Every row gives one point. Any point is a mix of the corners, with weights that add up to 1. It lies inside the corners' shape when no weight is negative. Say inside or outside, and name the corners with a negative weight.

Corners:
(1): [ 46, -60]
(2): [-12, -40]
(3): [-29,  37]
Points:
[ 25, -35] => inside
[ 14, -54] => outside (3)
[ 38, -52] => inside
[ 53, -73] => outside (3)
[-21,   8] => inside
[ 5, 13] => outside (2)

Corners:
(1): [-55, -13, -12,  49]
(2): [ 55, -45, -24,  46]
(3): [-21,   8,  26, -75]
(4): [-74,  14, -33, -84]
(5): [  4,  27, -33,  75]
Points:
[-24,  -4, -16, -20] => inside
[-55, -14, -14,  -9] => outside (5)
[  4, -53,   0,  68] => outside (4, 5)
[  2,  17, -28,  59] => inside
[ 31, -27, -20,  35] => inside

Corners:
(1): [-34, -11,   6, -11, -28,   7, -22, -35,  51]
(2): [  0,  -9, -25,  -3,  34, -25,  26,   8, -30]
(3): [ -9,   8,  -9,  40, -27, -57, -10,  14,  60]
(4): [ 22,   0,  47, -17, -20, -17,  13,  -6,  30]
(5): [-14,  -1,  31,  -1, -10,  35, -40,  22,  77]
(6): [-26, -21,  26,   3, -21, -19,  -6,  43,  24]
(7): [-10,   1,   4,  95,  57, -75,  46, -17, -60]
(8): [ -1,  38,  -1,  -1,  19,  14,  38,  -2, -76]
(9): [ 15, -23,  15,  18, -32,  21,  22, -11,  38]
(10): [ 20,  -8, -15,  -6,  -3,  20, -38, -33, -51]
Points:
[  2,   5,  11,  38,  17, -29,  37,   5, -18] => outside (1, 10)
[ -2,   2,   5,  17,  11, -12,  11,   5, -22] => outside (1)
[ -2,   1,   9,  19,  -7, -37,  23,   0,   9] => outside (5, 10)
[  4,   0,  17,  20,  -3, -30,  12,  -3,  12] => inside
